Rows are points. Two turns around zero, p and q, are shown by what they do to some points. Write where each new point lands after one turn and then the other. Backwards means that the second turn is done in reverse. Each puzzle has new turns, and all numbers are rounded.

Turn p:
-.21,.09,.22 -> -.05,.00,.31
.25,.00,-.19 -> .10,.09,-.28
-.42,-.11,.13 -> -.29,-.19,.30
.10,-.21,.10 -> .12,-.22,-.04
.28,.23,-.27 -> .10,.33,-.29
Turn q:
-.44,.08,-.03 -> -.21,.31,.25
.36,-.32,-.08 -> .06,-.48,-.08
.06,.24,-.07 -> -.03,.14,-.22
.02,.00,.17 -> .16,.03,.05
Where do these land?
q, then p: .08,-.12,.20 -> .22,-.09,-.07
p, then q: -.17,-.20,.29 -> .22,-.18,.27
p, then q: -.12,-.04,-.30 -> -.27,.15,.10
q, then p: .07,.53,-.10 -> -.23,.45,-.20
q, then p backwards: .14,-.17,-.09 -> -.04,-.23,.03

Turn p:
.23,-.19,-.18,-.02 -> .17,-.13,-.25,-.11
-.35,-.13,.19,.13 -> .00,-.15,.36,.20
.31,.25,-.05,-.15 -> -.07,.27,-.23,-.22
-.20,.25,.02,.23 -> -.08,.20,.11,.31
-.02,.15,.32,.08 -> .02,.23,.28,-.03
.03,-.32,-.31,-.27 -> -.05,-.42,-.28,-.14
Turn q:
.05,-.10,-.43,-.03 -> .40,-.08,-.13,.10
-.32,.29,.49,-.07 -> -.47,.42,.10,-.16
.15,-.19,-.22,-.14 -> .30,-.17,.04,-.06
-.04,-.31,-.16,.09 -> .14,-.22,-.23,-.11
.07,.13,.00,.15 -> -.08,-.01,.00,.19
.08,.18,.32,.01 -> -.30,.06,.22,.03
Where do these land?
p, then q: -.04,-.16,.21,.21 -> -.20,-.20,.19,.01
p, then q: .16,-.18,.13,.15 -> .01,-.17,.26,.04
p, then q: -.22,.12,-.09,.00 -> -.12,.05,-.23,.02
q, then p: .01,.20,-.24,-.49 -> .07,.48,.00,-.32
p, then q: .21,-.09,.54,.16 -> -.21,-.01,.57,-.02
q, then p: .10,.19,-.21,.02 -> .22,.19,-.02,.08
q, then p: -.23,-.07,-.34,-.06 -> .03,.14,-.39,-.08

Turn p:
-.28,.09,.09,-.38,.29,.03 -> -.10,-.13,.02,-.52,.13,.10
.38,.10,.07,-.03,.19,-.08 -> .20,.20,.01,.02,-.06,.35
.11,-.25,-.37,-.08,-.15,-.06 -> .34,.06,.12,.06,.00,-.32
-.33,-.23,.22,.13,.30,.08 -> -.25,-.23,.09,-.02,.44,.09
.27,.31,-.07,.36,-.19,-.20 -> .04,.29,-.35,.35,-.21,.06
-.05,.17,.19,-.16,.02,-.29 -> -.18,.29,-.05,-.23,-.01,.07
-.05,.09,-.07,.23,-.19,.47 -> -.05,-.43,-.10,.26,-.24,-.05
-.06,-.27,-.08,-.08,-.28,.05 -> .01,-.04,.24,.07,-.06,-.32
Turn q:
-.17,-.29,-.25,.29,-.24,.15 -> -.03,-.24,-.31,.28,.00,.33
-.21,.20,.09,-.16,-.38,-.05 -> -.36,.25,-.22,.03,-.09,-.10
.11,-.06,.21,-.12,.26,-.25 -> .11,-.12,.17,-.29,-.08,-.24
.06,.36,.09,-.04,-.27,-.12 -> -.19,.28,-.02,.18,-.08,-.29
-.15,.12,.26,.36,.30,.14 -> -.06,-.22,.14,.01,.51,-.12
.16,-.34,-.18,-.04,.05,.22 -> .16,-.13,.11,.01,-.14,.39
.20,.00,-.22,-.30,.27,-.09 -> .37,.19,.13,-.22,-.14,.03
Where do these land?
p, then q: -.07,.26,.02,.16,-.15,.09 -> .01,-.01,-.30,.15,-.03,.13
p, then q: .03,-.08,.19,-.12,.20,-.19 -> -.06,.17,.17,-.17,.20,.01
p, then q: .29,-.05,-.10,-.17,.35,-.04 -> .04,.15,.46,.03,-.04,.11
q, then p: -.15,-.04,.19,.28,-.06,.52 -> -.17,-.46,-.01,.01,.38,.15
q, then p: .10,-.13,-.01,-.01,-.36,-.39 -> -.02,.20,-.04,.20,-.10,-.47
q, then p: -.15,-.05,-.23,.14,-.23,-.40 -> .33,.15,-.15,.18,.00,-.35
q, then p backwards: -.05,.10,-.06,-.28,.25,.41 -> .17,-.10,.25,-.22,.34,-.26

Turn p:
.07,.10,-.19,.40,.26,-.08,-.55,-.11 -> -.12,.61,.19,-.01,-.24,-.02,-.32,.13
.02,.24,-.16,.18,-.17,-.02,-.56,-.31 -> .01,.64,.13,-.19,-.15,.04,-.04,-.27
-.23,-.11,-.04,.01,-.29,-.14,.31,.17 -> -.15,-.19,-.44,.04,.17,.02,.12,-.06
-.14,.23,-.10,-.12,-.07,-.30,.44,-.02 -> .08,-.10,-.32,.16,.06,.32,.35,.13
.05,-.19,.13,-.27,.25,-.02,-.14,.13 -> .07,-.07,.24,.08,.17,-.29,.02,.19
-.28,.14,-.05,-.04,-.04,.16,.26,.17 -> -.05,-.23,-.23,-.26,-.01,.09,.14,.15
.27,-.28,-.04,-.14,.04,.21,.07,-.18 -> .32,-.19,.14,.07,.06,-.07,-.25,-.15
-.20,.01,.23,.03,-.13,-.02,.34,-.12 -> -.15,-.25,-.08,-.02,.20,.30,.11,-.09
.43,-.14,.23,-.05,.15,.21,-.17,.26 -> -.02,-.22,.37,.13,-.23,-.38,-.13,-.02
Turn q:
-.04,-.02,-.66,.03,-.27,.30,.18,-.12 -> .47,-.36,-.11,.41,.14,.28,.09,-.13
.15,.21,.37,.00,-.12,-.34,-.10,.25 -> -.18,.20,.20,-.22,-.30,-.05,.02,.39
.05,-.36,-.07,-.24,.07,-.06,-.11,-.02 -> -.08,-.29,-.25,-.15,-.05,-.17,-.02,-.10
.13,.07,.19,.32,.14,-.33,-.16,.11 -> .08,.27,.15,-.32,.03,-.22,-.04,.26
.06,.33,.26,.23,.04,.06,-.29,.37 -> .00,.28,.44,.05,-.21,-.22,-.25,.18
-.11,.18,-.44,-.20,-.03,.37,.10,-.50 -> .29,-.01,-.28,.33,.01,.39,.04,-.50
-.18,.04,-.08,-.13,.19,.00,.20,.03 -> -.13,-.01,-.13,.05,.16,.19,-.19,-.01
-.21,-.20,.19,.05,-.10,-.06,-.03,-.05 -> -.19,.05,-.10,.07,.09,-.20,.18,.06
.16,-.24,.23,-.06,.09,.06,.21,-.08 -> -.25,-.13,.09,-.23,.12,.02,.15,-.17
Where do these land?
q, then p backwards: .20,.13,.21,.18,.05,.14,.25,-.22 -> -.09,.20,.25,-.08,-.09,-.01,-.18,-.34
q, then p: -.09,-.14,-.10,-.41,.29,.01,-.14,.09 -> .14,.40,-.12,-.13,.21,-.18,-.13,-.08
q, then p: -.10,-.08,-.10,.28,.19,.03,.19,.20 -> -.09,.03,.29,.08,-.01,-.12,-.09,.31
q, then p backwards: .37,.22,-.14,-.37,-.22,.04,-.14,.29 -> .39,.26,-.03,.21,.21,.35,.24,.08
p, then q: -.34,.24,.05,.03,.38,.12,-.22,-.20 -> -.40,.01,.21,.13,-.29,.10,-.32,-.03
p, then q: -.31,.02,.23,.07,.04,-.17,-.05,.01 -> -.20,.11,-.04,.16,.20,.05,-.26,-.01
q, then p backwards: .17,-.16,-.10,.12,-.08,-.30,-.01,-.33 -> -.23,.22,-.21,-.33,-.16,.07,.05,.01
q, then p backwards: .12,-.48,.19,.18,-.01,.13,-.20,.08 -> .03,-.17,.24,-.31,-.14,.18,-.20,.32
p, then q backwards: -.01,.25,-.23,-.07,-.64,.01,.33,.06 -> .07,-.22,-.20,-.38,-.13,-.04,-.07,-.62

Turn p:
.22,-.10,-.24,.41,.07,-.02,-.26,-.14,.08 -> .11,-.22,.21,-.23,.10,-.11,-.35,-.26,-.13
.07,.11,.29,-.27,-.26,-.30,.36,-.33,-.27 -> .11,-.28,-.02,.21,-.37,-.04,.55,.26,-.08
-.15,-.07,.33,-.21,-.31,-.01,.19,-.36,.05 -> -.07,-.28,-.26,.01,-.22,-.01,.45,.01,.19
.11,-.01,.29,-.24,-.16,.13,-.02,.25,.06 -> .03,.13,-.17,-.07,-.15,.34,.04,.21,.18
.11,-.06,-.56,.17,-.06,.23,-.01,.05,.09 -> .10,.19,-.01,-.01,-.11,-.23,-.41,-.38,-.07
-.31,.13,.21,.07,.09,.15,-.03,.26,-.12 -> -.20,.05,-.12,.23,.25,.10,-.12,.23,.16
-.19,-.29,.23,-.32,.00,.08,-.06,.28,-.29 -> -.32,.15,-.36,.00,-.02,.26,.05,.30,-.19
-.03,-.03,-.36,.39,.18,-.22,-.09,.33,.23 -> .27,.21,.10,-.16,.42,-.27,-.35,-.03,-.10
.20,-.01,-.19,.29,.38,-.02,.19,-.12,.14 -> .26,-.01,.25,.10,.26,.00,-.03,-.37,-.17
.13,.23,-.25,.18,.05,.09,-.25,-.01,.01 -> -.02,.01,.31,-.03,-.03,-.10,-.34,-.10,.07
-.17,.12,.25,-.47,.01,-.12,-.02,-.22,.02 -> -.28,.04,.07,-.04,-.13,.04,.50,.15,.14
Turn q:
.07,-.10,.17,.02,-.09,-.06,-.37,-.27,.13 -> .05,.16,.18,.12,.03,.07,-.36,-.26,-.08
-.08,-.21,-.19,-.18,-.14,-.11,-.18,.18,-.03 -> -.10,-.12,.13,-.16,-.29,-.13,-.20,.09,-.05
.08,-.01,-.21,-.14,-.49,-.04,.16,.24,-.27 -> -.20,-.14,.05,-.05,-.48,-.10,.30,.02,-.27
-.19,.12,.01,.55,.12,.16,.29,.13,.14 -> -.10,.07,-.09,-.18,.35,.44,.28,.23,.06
-.38,.13,.32,.20,.21,-.13,.26,-.13,.05 -> -.12,.15,.05,.30,.41,.12,.09,.32,.18
.28,.05,.24,-.24,.02,-.10,-.35,-.05,.39 -> .51,-.06,.20,.15,.00,.00,-.34,-.18,-.09
-.11,-.17,.44,-.08,.24,.00,-.39,-.11,.22 -> .14,-.01,.26,.12,.40,-.09,-.48,-.07,.00
.03,-.04,-.51,-.25,.02,.01,.56,.13,-.21 -> -.16,-.29,-.34,-.08,-.40,-.15,.41,.14,.31
-.21,.16,.06,-.04,.10,.15,-.16,-.25,.17 -> .11,.24,.22,-.01,.18,-.03,-.05,-.09,.24
.26,-.20,-.23,.08,-.21,.06,.24,.01,-.22 -> -.25,-.18,-.26,-.06,-.26,.09,.18,-.19,-.10
.30,.07,-.14,-.26,.01,.25,.06,.18,-.32 -> .08,-.17,-.22,-.17,-.13,-.37,.26,-.19,-.13
-.05,.18,.05,.35,.21,-.19,-.13,-.05,-.04 -> .04,.34,-.18,.01,.19,.14,-.12,.18,-.08
Where do these land?
p, then q: .33,-.02,.09,.14,.34,.20,.24,.37,-.17 -> .07,.20,-.22,-.34,.35,-.04,.13,-.34,-.22
p, then q: -.09,-.12,.00,.03,-.19,.34,-.20,-.37,.08 -> -.22,.02,.31,.06,-.17,.09,-.21,-.13,.33
q, then p: .05,.12,.14,-.11,.08,.18,.09,-.20,.20 -> .19,-.13,.14,-.02,.11,.14,.11,-.25,.03
p, then q: -.03,-.14,-.08,-.04,.30,-.07,.29,.37,-.16 -> .05,.27,-.38,-.20,.15,-.12,.24,.06,-.13
p, then q: -.29,.07,-.05,.13,.11,-.16,.24,-.28,.09 -> -.11,-.03,-.30,.27,.06,.21,-.11,.18,.16
p, then q: .00,-.32,-.24,-.42,-.03,-.18,.18,.28,.08 -> .14,.22,-.18,.03,-.32,-.24,.46,.09,-.02
p, then q: -.21,.19,-.34,.10,.28,-.14,-.05,-.01,.04 -> .09,.24,-.10,.30,.22,-.05,-.16,.26,-.05
p, then q: -.07,.20,.38,-.03,.05,-.29,-.23,-.35,-.13 -> -.24,-.52,.15,.12,.23,.02,-.03,.23,.02
q, then p backwards: .35,.08,-.23,.17,-.28,-.01,-.17,.15,-.29 -> .18,-.46,-.24,-.30,-.09,-.03,.04,-.08,-.12
p, then q: .32,-.33,.21,.06,-.30,.05,-.26,.08,.23 -> .15,-.28,.18,-.18,-.29,-.28,-.05,-.36,.13
q, then p: -.08,.39,-.26,-.31,-.29,-.05,-.02,-.22,.20 -> .44,-.22,-.01,.01,-.24,.06,.12,.10,.41
q, then p: -.28,-.12,.38,.29,-.06,.13,-.13,.17,-.17 -> -.38,.05,.04,.26,.32,.16,.09,.21,-.15
